Each row is a point. A path goes straight from each point to the next, and from the last back to the first. The post is the endless flat space through its rows: a point in 2 columns, a line in 3, a plane in 4, and so on, so that a path can go around it. Count how often the path circles the post. Going back the other way cancels.
(in the rows, 128 means zero)

Post (2 x 3):
[[105  87 112]
 [128 146 120]]
Path (16 x 3):
[[136 110 145]
 [108 107 128]
 [ 87  83  98]
 [105  93  84]
 [165 142 130]
 [103  42 138]
 [ 86 105 121]
 [ 91  85  94]
 [ 99 106  81]
 [125 113 106]
 [130 105 131]
 [107 136 150]
 [ 86 157 103]
 [112 111  76]
 [114 122 103]
 [110  32  88]]
Times around: 3

Post:
[[164 124 164 104 114  76 142  95]
 [127 132 200 113 128  92 114 114]
 [156 133 176 134 121  82 142 178]
 [143 127 129 173 132 127  97 110]
 [121 131 115 156  94 136  96 125]
 [149 157 108 103 141  59 131 155]
 [147 178  98 193 111 192  85 146]]
Path:
[[160 178 162 127 147  82 166 123]
 [111 156 187 145  97 133 136 145]
 [159 188  64 181 164 104  90 121]
 [155 145 112 138 143  95  52 112]
 [155 139 159 157 100 159 101 156]
 [ 76 119 163 117 105 158 107 102]
 [164 174 112 186 135 126 139 111]
 [125 137 121 178 104  72  97 129]
 [175 145 140 148 109  99 120 151]
 [179 128 144 105 115 117 121  91]
 [172 101  89 158 130  78 153 178]
 [112 146 159  82 103  69 148 147]
 [119 168 118 119  96  59 137 128]
 [174 132 136 195 106 114 130 123]
 [142  97 176 121  55  97  91  58]
 [176 166 111 115 181 111  89 148]
 [129 124 124  98 117 101 134 119]]
Times around: 3

Post, 11 rows:
[[121 151 126 120 115 157 118  67 126 118 131 101]
 [158 133 163 140 178 100 142 154 142 113 125 130]
 [121 106 130 122  76 146 111 150 149 141  98 150]
 [113 139 170 166 200  93 137 189  81  79 126 144]
 [124 104 153 139 103  80 133 160 117 107  73 149]
 [134 114 127 184 214  75 113 133  93 106 143 135]
 [ 89 107 125 110  87  98 152 150 143 108 106 167]
 [128 132 134 134 155  72 124 164  76 126 117 140]
 [116 125 124  93  94 174 139  78 151 142  80 142]
 [ 61 152 141 121 152 113  87  97 130 158 105 102]
 [141 118 153  98 132 171 105  57 139 123 138 139]]
Path:
[[176 123 144 150 170 158 110 116 135 100  87 158]
 [164 115 136 135  71 115 109 204  39 100 151 184]
 [164  99 145 155 120 103  89  84  87 118 150 121]
 [108 108 144 168 180  99 114 173 154  93 154 107]
 [143 146 129 126 155  98 111  99 135 110  72  87]
 [104 129 126 130 128 154  98  99 138 121 114 145]
 [ 94 148 169 121 138 156 121 104 183 144 140 144]
 [ 49  90  89 108 103  97 100  75  91 144 157 151]
 [192 133 161 105  99 188 161 151 130  92 140 127]
 [ 69  90 132 106 149  93  87 120 127 141  79 172]
 [ 65 120 167  76  93 155 110  91  96  88  57 137]
 [ 65  90 129 110 134  91 140  98  92  55 101 137]
 [151 166 142 150 134 107 144 169 108  63 115 122]
 [ 54 147 152 109 129 147  70  94 158 137 161 143]
 [ 57 140 110 143 113 117 124 131  68 118 115 148]
 [ 97 133 157 131 108 134 145 104 134 109  99  97]
 [134  82  95 129 102  55 102 103 108 107  88 107]
 [132 102 113 170 141  87  66 131  82  96 100 161]
 [130 149 116 123 117 189 141  91 145 118 130 141]
 [ 39 144 136 118  73 103 140  93 136 103 158 116]
 [ 85 138 185 140 189 128  72 129 107 151 111  90]
 [144 134 159 111 138 129 127 128  97  88  42 108]
 [ 78 130 171 123 127  84  65  69 119 109  87 114]
 [ 90 149 107  86  56  69 135  79  68 123  96 162]
 [ 78 128 178 151 134 140 150 158 134 107 153 155]
 [ 75 132 161  84 154 137 139 102 114  81 159 117]
 [ 46 124 143  98 141 102  98 128  96 117 121 151]]
Times around: 5
